Every row gives one point. The window is the flat piece filled in between its corners: a triangle in 3 columns, a solid with four corners in 4, and so on. A path goes straight from each point to the next, and from the last back to the first. After which points does the path pass through the window?

Window (4 x 4):
array([[ 0.203, -0.100,  0.175,  0.237],
       [-0.133,  0.173, -0.252, -0.399],
       [-0.091, -0.241,  0.054,  0.238],
       [-0.039,  0.088, -0.037,  0.157]])
Path:
(1): [-0.132,  0.111,  0.072, -0.179]
(2): [ 0.033,  0.010, -0.268, -0.062]
(3): [ 0.211,  0.021, -0.425, -0.410]
(4): [-0.362,  0.183,  0.000, -0.167]
(5): [-0.208,  0.078,  0.126,  0.061]
(6): [-0.125, -0.183, -0.386, -0.192]
(7): [ 0.176, -0.165, -0.224,  0.037]
(8): [-0.223, -0.040,  0.148, -0.019]
Through the window after points: 1, 3

Window (8 x 8):
array([[ 0.221,  0.016, -0.112, -0.101, -0.184,  0.429,  0.069, -0.064],
       [-0.036,  0.337,  0.085,  0.039,  0.027, -0.214,  0.121,  0.236],
       [-0.187, -0.033, -0.142,  0.148,  0.208, -0.094, -0.098, -0.261],
       [-0.108,  0.191, -0.009, -0.246,  0.219, -0.170,  0.213,  0.259],
       [-0.022, -0.223,  0.015,  0.240,  0.078, -0.421,  0.301, -0.150],
       [ 0.410, -0.086,  0.063, -0.085,  0.165, -0.134,  0.112, -0.305],
       [ 0.023, -0.177, -0.487,  0.197, -0.282, -0.029, -0.197, -0.346],
       [ 0.358, -0.137,  0.180, -0.084, -0.262,  0.078,  0.020,  0.368]])
Path:
(1): [-0.005,  0.040, -0.466,  0.126,  0.116, -0.052, -0.020,  0.082]
(2): [ 0.158, -0.266, -0.063,  0.047, -0.439, -0.056, -0.126, -0.526]
(3): [-0.112,  0.067,  0.091, -0.387, -0.034, -0.016, -0.107, -0.279]
(4): [ 0.103,  0.096, -0.098,  0.008,  0.095, -0.001,  0.244,  0.299]
(5): [-0.015, -0.145, -0.163,  0.190,  0.168, -0.206,  0.175,  0.007]
(6): [ 0.136,  0.040,  0.096, -0.069, -0.372, -0.323, -0.112, -0.350]
(7): [ 0.274, -0.063,  0.215, -0.100, -0.320,  0.039,  0.008,  0.235]
(8): [ 0.312, -0.189, -0.109,  0.025,  0.092,  0.069,  0.094,  0.319]
(9): [ 0.027,  0.094, -0.115,  0.007,  0.108, -0.099,  0.189,  0.125]
(10): [-0.072, -0.015,  0.190, -0.234,  0.049, -0.174,  0.095, -0.054]
(11): [ 0.048,  0.269,  0.192, -0.180, -0.327, -0.067,  0.199, -0.201]
(12): [ 0.220, -0.296, -0.250,  0.188, -0.136,  0.065, -0.133, -0.034]
(13): [ 0.345, -0.151, -0.458,  0.219,  0.009,  0.040,  0.014, -0.132]
(14): [-0.281, -0.014,  0.004, -0.043, -0.372, -0.120, -0.188, -0.191]
(15): [-0.143,  0.010,  0.097, -0.138, -0.185, -0.087, -0.063, -0.001]
(16): [ 0.171,  0.175, -0.071,  0.241,  0.145, -0.238,  0.268,  0.134]
Through the window after points: 1, 3, 7, 9, 13, 15

Window (9 x 9):
array([[-0.361, -0.152, -0.009, -0.445,  0.208, -0.416, -0.405,  0.041,
         0.060],
       [ 0.054,  0.000,  0.060,  0.154,  0.420, -0.104,  0.126,  0.019,
         0.174],
       [ 0.233, -0.276, -0.010, -0.181,  0.358,  0.331, -0.101,  0.080,
        -0.239],
       [ 0.039, -0.242,  0.046, -0.436, -0.087,  0.078, -0.013,  0.086,
        -0.023],
       [-0.216,  0.166, -0.365, -0.006, -0.146, -0.292, -0.055, -0.031,
        -0.090],
       [-0.178, -0.167, -0.158,  0.118, -0.169, -0.257, -0.009,  0.147,
        -0.019],
       [-0.367, -0.175, -0.440,  0.048, -0.242, -0.029,  0.088, -0.026,
         0.136],
       [-0.067, -0.414,  0.042, -0.129,  0.215,  0.127, -0.020, -0.367,
        -0.145],
       [ 0.173, -0.003,  0.079,  0.297, -0.062,  0.331,  0.011,  0.110,
         0.184]])
Path:
(1): [-0.178,  0.277,  0.235, -0.040,  0.178, -0.147, -0.069,  0.042, -0.091]
(2): [-0.510,  0.045, -0.108,  0.031,  0.217, -0.017, -0.209,  0.151, -0.147]
(3): [ 0.099, -0.121, -0.167,  0.105, -0.099, -0.143,  0.075, -0.036,  0.070]
(4): [ 0.059, -0.255, -0.215,  0.001,  0.098, -0.076, -0.232, -0.030,  0.142]
(5): [-0.393,  0.007, -0.001, -0.272,  0.033,  0.009,  0.153,  0.031, -0.062]
(6): [-0.282, -0.074,  0.233,  0.237,  0.167,  0.313, -0.076,  0.184, -0.061]
(7): [ 0.230, -0.033, -0.175,  0.020,  0.066, -0.155,  0.077, -0.068,  0.205]
(8): [ 0.214, -0.471, -0.313,  0.061,  0.309,  0.089,  0.086,  0.006,  0.196]
Through the window after points: 6, 8

Window:
array([[ 0.185, -0.116,  0.158,  0.103, -0.313, -0.027,  0.045, -0.211,
         0.044,  0.410,  0.191],
       [-0.226, -0.221, -0.151,  0.377,  0.297,  0.219, -0.019, -0.175,
         0.015,  0.120, -0.435],
       [-0.223,  0.079,  0.092,  0.487,  0.031,  0.180,  0.131,  0.010,
        -0.347,  0.351,  0.083],
       [ 0.159,  0.095, -0.198, -0.193, -0.104,  0.283,  0.125,  0.203,
         0.017, -0.172,  0.084],
       [ 0.073,  0.004, -0.222,  0.317, -0.202, -0.094,  0.196,  0.110,
        -0.370, -0.246,  0.082],
       [-0.133, -0.128, -0.237, -0.162, -0.007, -0.200, -0.122,  0.283,
        -0.287, -0.246, -0.153],
       [-0.081,  0.040, -0.040, -0.080, -0.370, -0.054,  0.175, -0.312,
        -0.040,  0.092,  0.139],
       [ 0.122,  0.035,  0.267, -0.109,  0.030,  0.183, -0.169, -0.184,
         0.093,  0.077, -0.276],
       [-0.165, -0.331,  0.032,  0.045,  0.165, -0.042, -0.149, -0.317,
        -0.206, -0.321,  0.218],
       [ 0.121, -0.063,  0.096,  0.035,  0.452,  0.264,  0.289,  0.016,
        -0.090, -0.039, -0.176],
       [ 0.123,  0.222,  0.071,  0.292,  0.216,  0.042,  0.102,  0.011,
         0.386,  0.283, -0.273]])
Path:
(1): [ 0.051,  0.023, -0.157,  0.180,  0.081,  0.029,  0.122, -0.266, -0.036,
  0.226,  0.043]
(2): [-0.157,  0.182, -0.466, -0.266,  0.195,  0.049,  0.113, -0.257, -0.182,
  0.133, -0.026]
(3): [ 0.167, -0.149,  0.224,  0.177, -0.305,  0.187,  0.079,  0.186,  0.089,
 -0.183,  0.035]
(4): [-0.173, -0.216,  0.037,  0.083,  0.084,  0.128,  0.017, -0.044, -0.009,
 -0.197, -0.110]
(5): [ 0.107,  0.156, -0.225,  0.231,  0.151, -0.017,  0.101, -0.033, -0.272,
  0.158, -0.080]
(6): [-0.052, -0.192, -0.094,  0.224,  0.195,  0.048, -0.156, -0.382, -0.507,
  0.223,  0.116]
(7): [-0.184, -0.028,  0.144,  0.135, -0.062,  0.043,  0.172,  0.156,  0.134,
 -0.307,  0.047]
(8): [-0.108, -0.170,  0.532,  0.159,  0.037, -0.035,  0.130,  0.144, -0.027,
 -0.267,  0.223]
(9): [ 0.005,  0.274, -0.513,  0.291, -0.006,  0.314,  0.073, -0.103, -0.229,
  0.565, -0.202]
(10): [-0.029, -0.118, -0.378,  0.060,  0.136,  0.167, -0.112, -0.421,  0.003,
  0.243, -0.054]
(11): [ 0.077,  0.005,  0.472,  0.363, -0.244, -0.111,  0.270,  0.344, -0.079,
  0.014, -0.046]
(12): [-0.085, -0.150,  0.063,  0.137,  0.048,  0.054,  0.186, -0.047, -0.048,
 -0.034, -0.122]
(13): [ 0.072,  0.077, -0.027,  0.227,  0.133,  0.049, -0.052, -0.125, -0.047,
  0.139, -0.151]
(14): [-0.006, -0.004, -0.109,  0.245,  0.332,  0.193, -0.036, -0.133, -0.226,
  0.076,  0.036]
(15): [-0.006, -0.120,  0.047,  0.138, -0.029,  0.102,  0.104,  0.060,  0.048,
  0.056, -0.235]
(16): [-0.184, -0.074,  0.171,  0.122,  0.073,  0.171, -0.074,  0.316,  0.198,
 -0.205, -0.514]
Through the window after points: 2, 6, 8, 10, 16

Window:
array([[ 0.021,  0.321,  0.196,  0.286,  0.176, -0.096, -0.208, -0.276,
         0.041,  0.083, -0.103,  0.014],
       [ 0.150,  0.171,  0.142, -0.139, -0.062, -0.023,  0.052,  0.062,
         0.332,  0.058,  0.204,  0.470],
       [ 0.087, -0.139, -0.116, -0.132, -0.147,  0.029,  0.063, -0.232,
         0.272,  0.028, -0.024, -0.373],
       [ 0.371,  0.196,  0.194, -0.079,  0.047,  0.034,  0.130,  0.077,
        -0.066,  0.031, -0.078,  0.272],
       [ 0.131, -0.838, -0.106, -0.008,  0.179,  0.491, -0.217, -0.419,
        -0.124, -0.528, -0.462,  0.070],
       [ 0.004,  0.286, -0.047,  0.048, -0.300,  0.081, -0.104, -0.065,
        -0.096, -0.093,  0.167,  0.090],
       [-0.014,  0.021, -0.191,  0.163, -0.112, -0.151, -0.006,  0.213,
         0.067,  0.029, -0.053,  0.291],
       [ 0.188, -0.041,  0.002,  0.114, -0.106, -0.112,  0.227, -0.254,
        -0.034,  0.074,  0.260,  0.166],
       [-0.406,  0.236, -0.020,  0.063,  0.374, -0.088, -0.012, -0.058,
        -0.132,  0.133, -0.037,  0.084],
       [-0.060, -0.024,  0.140,  0.147, -0.163,  0.104, -0.090,  0.082,
        -0.067,  0.239,  0.111,  0.132],
       [ 0.274,  0.021,  0.119, -0.072, -0.010, -0.208, -0.154,  0.097,
        -0.067, -0.012,  0.284,  0.233],
       [-0.036, -0.434,  0.315, -0.226, -0.053, -0.243,  0.178,  0.083,
        -0.034, -0.296, -0.247,  0.582]])
Path:
(1): [ 0.116,  0.015,  0.260,  0.088, -0.460, -0.107,  0.235,  0.310,  0.067,
 -0.435,  0.052,  0.002]
(2): [-0.072, -0.312,  0.041, -0.246,  0.264, -0.085, -0.116, -0.279, -0.104,
  0.102, -0.187,  0.593]
(3): [ 0.209, -0.076,  0.072, -0.232, -0.312, -0.093, -0.332, -0.052, -0.046,
  0.174,  0.037,  0.149]
(4): [-0.170,  0.077,  0.094,  0.400,  0.170,  0.118,  0.305,  0.036, -0.015,
  0.011,  0.173,  0.156]
(5): [ 0.063,  0.078,  0.092,  0.126, -0.029,  0.149, -0.009,  0.109, -0.036,
 -0.080,  0.053,  0.163]
(6): [ 0.067, -0.100, -0.051, -0.173, -0.188, -0.354,  0.053, -0.172,  0.023,
  0.097, -0.086,  0.322]
(7): [ 0.058,  0.080,  0.035, -0.133, -0.251,  0.077, -0.234, -0.151,  0.026,
  0.120,  0.049,  0.253]
(8): [ 0.000,  0.004,  0.060,  0.185,  0.119, -0.147,  0.068, -0.040,  0.012,
 -0.092,  0.104,  0.019]
(9): [-0.139, -0.177,  0.379,  0.266,  0.044,  0.189,  0.188,  0.026, -0.129,
 -0.127,  0.114, -0.195]
(10): [ 0.139, -0.062, -0.407, -0.177,  0.023,  0.032, -0.303, -0.371,  0.084,
 -0.073, -0.383,  0.457]
(11): [ 0.387, -0.059, -0.108, -0.437, -0.217, -0.248, -0.098, -0.018, -0.131,
 -0.005,  0.282,  0.739]
(12): [-0.003,  0.115,  0.224,  0.363,  0.122,  0.061,  0.066, -0.029,  0.058,
  0.008, -0.021, -0.278]
(13): [-0.025, -0.065,  0.071,  0.017, -0.083,  0.054,  0.118, -0.022,  0.067,
 -0.212,  0.035,  0.136]
(14): [ 0.123, -0.135,  0.013, -0.133, -0.007, -0.227, -0.137,  0.049, -0.172,
  0.371,  0.004,  0.366]
(15): [-0.062, -0.001, -0.054, -0.178, -0.004, -0.192,  0.064, -0.243, -0.075,
  0.105, -0.134,  0.192]
(16): [ 0.002, -0.003,  0.210,  0.108,  0.073,  0.026,  0.011,  0.139, -0.024,
 -0.137,  0.056,  0.264]
Through the window after points: 1, 3, 5, 11, 15

Window, 14 rows:
array([[-0.367,  0.232,  0.406,  0.290, -0.048, -0.117,  0.122,  0.172,
        -0.186,  0.164,  0.134, -0.233, -0.132,  0.373],
       [-0.263, -0.196,  0.167, -0.086, -0.029,  0.098,  0.316, -0.081,
        -0.050,  0.081,  0.148, -0.001,  0.169, -0.112],
       [ 0.079,  0.162, -0.485, -0.036, -0.198,  0.278, -0.337, -0.085,
        -0.467, -0.045, -0.210, -0.018, -0.030,  0.150],
       [ 0.070,  0.280,  0.172,  0.043, -0.236, -0.056,  0.508,  0.249,
        -0.430, -0.086, -0.116, -0.036, -0.123,  0.231],
       [ 0.023,  0.117,  0.097,  0.039,  0.414,  0.044, -0.017, -0.156,
        -0.181,  0.246, -0.349,  0.150, -0.248, -0.174],
       [ 0.126, -0.352, -0.348,  0.120, -0.011, -0.096,  0.005, -0.256,
         0.101, -0.167,  0.048,  0.006, -0.065, -0.095],
       [-0.054, -0.338, -0.043, -0.360, -0.044,  0.594,  0.101, -0.084,
        -0.038,  0.034, -0.258,  0.186, -0.047,  0.248],
       [-0.109, -0.007,  0.228,  0.197, -0.108,  0.331, -0.017, -0.062,
        -0.476,  0.138,  0.107,  0.248, -0.302,  0.214],
       [ 0.105, -0.336, -0.022,  0.132,  0.141, -0.086, -0.233, -0.500,
        -0.008,  0.039,  0.155,  0.259,  0.206,  0.280],
       [ 0.145,  0.069, -0.170,  0.238,  0.151,  0.169,  0.043,  0.116,
        -0.244,  0.225,  0.195, -0.306, -0.045,  0.240],
       [-0.011, -0.069,  0.062,  0.101, -0.148,  0.011,  0.222, -0.074,
         0.169,  0.397, -0.189,  0.124, -0.054, -0.160],
       [ 0.338,  0.188,  0.037, -0.127, -0.204, -0.349, -0.161, -0.083,
        -0.227,  0.165,  0.087, -0.254, -0.222,  0.175],
       [ 0.102,  0.056,  0.159,  0.231,  0.022,  0.204, -0.118, -0.303,
        -0.013, -0.323,  0.285, -0.021,  0.167,  0.319],
       [ 0.356, -0.398,  0.169, -0.057,  0.027, -0.125,  0.009,  0.151,
        -0.093, -0.078, -0.098, -0.044,  0.121, -0.103]])
Path:
(1): [ 0.072,  0.228, -0.005, -0.024,  0.030, -0.177,  0.019,  0.114, -0.189,
  0.081,  0.010,  0.001,  0.062, -0.017]
(2): [-0.138,  0.320, -0.231,  0.023, -0.167,  0.071, -0.084,  0.020,  0.062,
  0.122,  0.282,  0.421, -0.097,  0.103]
(3): [ 0.037, -0.329,  0.418,  0.196,  0.151,  0.059,  0.088, -0.057, -0.331,
  0.088, -0.146, -0.491, -0.026,  0.249]
(4): [ 0.077, -0.134,  0.096,  0.089, -0.048,  0.171,  0.117, -0.279, -0.054,
 -0.082, -0.016, -0.195, -0.068,  0.205]
(5): [-0.064, -0.099, -0.171,  0.049,  0.129,  0.094, -0.118,  0.192, -0.221,
  0.081,  0.049,  0.513,  0.121, -0.031]
(6): [-0.018,  0.057, -0.277, -0.020,  0.000,  0.005, -0.320, -0.163,  0.172,
 -0.218,  0.301,  0.420,  0.033,  0.156]
(7): [ 0.046, -0.114,  0.072,  0.141, -0.022,  0.064,  0.033, -0.153, -0.284,
  0.105, -0.089, -0.151,  0.006,  0.178]
(8): [-0.012, -0.124,  0.069,  0.326,  0.081,  0.186,  0.216, -0.255, -0.190,
 -0.169, -0.299, -0.416, -0.186,  0.265]
(9): [ 0.089,  0.200,  0.043, -0.211, -0.022, -0.091,  0.033,  0.154, -0.223,
  0.241,  0.102,  0.426,  0.003, -0.092]
(10): [ 0.209,  0.303, -0.098, -0.008, -0.078,  0.079, -0.085,  0.136, -0.062,
  0.059,  0.130,  0.164, -0.022, -0.008]
(11): [-0.065, -0.319, -0.089,  0.229,  0.147,  0.169,  0.072, -0.214, -0.392,
  0.105, -0.113, -0.362, -0.075,  0.310]
(12): [ 0.087, -0.194,  0.160,  0.160, -0.167,  0.013,  0.062, -0.213, -0.168,
  0.069,  0.091, -0.124, -0.205,  0.210]
Through the window after points: 6, 8, 10

Window:
array([[ 0.321,  0.420,  0.087, -0.284, -0.182,  0.073, -0.325, -0.195,
        -0.177, -0.163,  0.282, -0.085, -0.260,  0.023],
       [-0.199, -0.038,  0.366,  0.343,  0.041, -0.237, -0.026, -0.243,
        -0.510, -0.472,  0.155, -0.233,  0.374,  0.084],
       [ 0.099,  0.166, -0.233, -0.146,  0.032,  0.038, -0.029,  0.176,
         0.057,  0.430, -0.244,  0.444, -0.125,  0.386],
       [ 0.052, -0.347, -0.182,  0.052,  0.191,  0.373,  0.052,  0.001,
        -0.142,  0.164, -0.480,  0.081, -0.210,  0.145],
       [-0.152, -0.218, -0.185, -0.045,  0.355,  0.235,  0.031,  0.305,
        -0.141,  0.193, -0.053,  0.051,  0.047, -0.190],
       [ 0.057,  0.432, -0.028,  0.202,  0.076, -0.068,  0.063, -0.033,
         0.202, -0.550,  0.106, -0.335, -0.144,  0.127],
       [ 0.478, -0.031, -0.089,  0.021,  0.045, -0.127, -0.116, -0.120,
         0.190,  0.011,  0.258,  0.305,  0.050, -0.015],
       [-0.093, -0.153,  0.073, -0.015,  0.082,  0.133,  0.232,  0.266,
         0.188,  0.176, -0.576,  0.231,  0.030, -0.231],
       [-0.163, -0.338,  0.066, -0.167, -0.097,  0.265,  0.191,  0.257,
         0.039,  0.064, -0.130,  0.078, -0.106,  0.276],
       [ 0.181, -0.084, -0.026,  0.050,  0.009, -0.051,  0.381,  0.402,
        -0.185,  0.065, -0.217,  0.073, -0.186,  0.004],
       [ 0.340,  0.430, -0.335,  0.203, -0.520, -0.017, -0.169, -0.068,
         0.127, -0.143,  0.222,  0.078,  0.046,  0.073],
       [ 0.170, -0.042, -0.347, -0.433,  0.003,  0.051,  0.289, -0.016,
        -0.054,  0.072, -0.134,  0.313,  0.078, -0.017],
       [-0.256, -0.287, -0.116,  0.131,  0.007, -0.130,  0.141,  0.102,
        -0.158, -0.078, -0.162,  0.552, -0.144, -0.080],
       [-0.192, -0.170,  0.089,  0.066, -0.092, -0.521, -0.126, -0.185,
        -0.269, -0.315,  0.103, -0.452,  0.066, -0.026]])
Path:
(1): [-0.085,  0.090,  0.230, -0.110,  0.031, -0.066,  0.304, -0.191, -0.205,
  0.103,  0.069, -0.129, -0.202,  0.065]
(2): [ 0.045,  0.083, -0.212,  0.211, -0.032, -0.201, -0.190,  0.083,  0.097,
 -0.520,  0.004, -0.180,  0.067,  0.030]
(3): [ 0.364,  0.091,  0.067, -0.209, -0.009,  0.023, -0.223,  0.184, -0.004,
 -0.226, -0.288, -0.033,  0.075,  0.244]
(4): [ 0.070,  0.101, -0.044, -0.046, -0.060,  0.017,  0.114,  0.005, -0.144,
  0.022,  0.084,  0.068, -0.199, -0.075]
(5): [-0.087,  0.128,  0.016,  0.112, -0.188, -0.096,  0.226,  0.037, -0.028,
  0.292,  0.378, -0.050, -0.241, -0.149]
(6): [-0.018, -0.175, -0.191, -0.062,  0.247,  0.199, -0.055,  0.217, -0.098,
 -0.027, -0.194,  0.096,  0.103, -0.021]
(7): [ 0.218,  0.083, -0.122, -0.191, -0.048,  0.009, -0.170,  0.123,  0.016,
 -0.181, -0.156,  0.054, -0.085,  0.123]
(8): [ 0.105,  0.082, -0.058,  0.008, -0.021,  0.069,  0.062, -0.104, -0.115,
  0.208,  0.090,  0.174, -0.109,  0.053]
(9): [ 0.022, -0.086,  0.062,  0.068, -0.047, -0.094,  0.281, -0.286, -0.008,
  0.104,  0.104, -0.042, -0.161, -0.045]
(10): [ 0.043, -0.069, -0.120, -0.031,  0.016, -0.093, -0.167,  0.202, -0.068,
 -0.231, -0.070,  0.159,  0.060,  0.074]
(11): [ 0.048, -0.085,  0.081,  0.097, -0.202, -0.043, -0.281,  0.499, -0.167,
 -0.332, -0.390,  0.259, -0.083, -0.158]
(12): [-0.085, -0.098, -0.127, -0.030,  0.143, -0.085,  0.297, -0.271,  0.056,
  0.218,  0.027,  0.003,  0.018,  0.082]
Through the window after points: 1, 3, 5, 7, 9, 11

Window:
array([[ 0.332, -0.155, -0.072, -0.015, -0.226, -0.474,  0.020, -0.042,
         0.118,  0.254,  0.207, -0.158,  0.291,  0.086],
       [ 0.131, -0.221,  0.029, -0.153,  0.235,  0.080, -0.317, -0.215,
        -0.097, -0.191,  0.175,  0.086, -0.122,  0.078],
       [-0.210, -0.120, -0.152,  0.135, -0.045,  0.183, -0.597,  0.213,
        -0.010,  0.071, -0.273,  0.128,  0.227,  0.209],
       [-0.211,  0.132, -0.107,  0.075,  0.318, -0.081, -0.148, -0.377,
        -0.071, -0.126,  0.079,  0.117,  0.103, -0.007],
       [-0.328, -0.010,  0.454,  0.439, -0.185,  0.119, -0.161, -0.230,
         0.018,  0.088,  0.110, -0.248,  0.057, -0.135],
       [ 0.299,  0.242, -0.087,  0.429,  0.002,  0.124, -0.128,  0.014,
        -0.150,  0.097, -0.035, -0.133,  0.076,  0.220],
       [-0.121,  0.060, -0.245,  0.187, -0.203, -0.088, -0.085,  0.123,
        -0.463,  0.200, -0.081, -0.100,  0.035,  0.254],
       [-0.172,  0.290, -0.376,  0.118, -0.334, -0.112,  0.348,  0.117,
        -0.067, -0.084,  0.005,  0.117, -0.305, -0.527],
       [-0.121, -0.226, -0.004,  0.065, -0.073,  0.207, -0.039, -0.466,
         0.151,  0.008, -0.177,  0.158,  0.057, -0.252],
       [ 0.323,  0.512,  0.041, -0.063, -0.227,  0.064,  0.030,  0.088,
        -0.126, -0.130, -0.064, -0.313,  0.083,  0.304],
       [-0.084,  0.140,  0.613,  0.174, -0.411, -0.268,  0.221,  0.110,
         0.093,  0.374, -0.090,  0.324,  0.261, -0.408],
       [-0.026,  0.110, -0.096,  0.054, -0.356,  0.199, -0.278,  0.063,
         0.119,  0.142, -0.028,  0.123, -0.293,  0.361],
       [ 0.188,  0.121, -0.231, -0.074,  0.421, -0.042,  0.094,  0.102,
        -0.078,  0.125, -0.060, -0.203,  0.057,  0.203],
       [ 0.015,  0.239,  0.255,  0.031,  0.157, -0.199, -0.333, -0.357,
        -0.201,  0.198,  0.044, -0.206,  0.048, -0.206]])
Path:
(1): [ 0.036, -0.017, -0.030, -0.075, -0.068,  0.096,  0.000, -0.064,  0.025,
  0.147,  0.036,  0.086,  0.128, -0.082]
(2): [ 0.077,  0.056, -0.134,  0.231, -0.115, -0.099, -0.130, -0.228,  0.003,
 -0.038, -0.175,  0.003, -0.059,  0.052]
(3): [ 0.028,  0.033,  0.046,  0.109,  0.088, -0.062, -0.313, -0.045, -0.054,
 -0.007, -0.110,  0.003, -0.023,  0.114]
(4): [-0.128, -0.133, -0.358, -0.044, -0.314,  0.302, -0.041,  0.071, -0.058,
  0.282,  0.211,  0.024,  0.465, -0.033]
(5): [ 0.046,  0.275, -0.155, -0.417, -0.071,  0.248, -0.151, -0.214, -0.179,
  0.460,  0.143,  0.019,  0.140, -0.094]
(6): [-0.043,  0.017,  0.074,  0.225, -0.111, -0.152, -0.035,  0.036,  0.005,
 -0.076, -0.092, -0.004, -0.010,  0.027]
(7): [ 0.027, -0.086,  0.241,  0.166,  0.095, -0.292,  0.130, -0.151,  0.131,
  0.014, -0.116, -0.028, -0.228,  0.105]
(8): [ 0.037,  0.041, -0.042, -0.112, -0.098,  0.172, -0.358, -0.049, -0.195,
  0.042,  0.201,  0.161,  0.290, -0.139]
Through the window after points: 3, 7
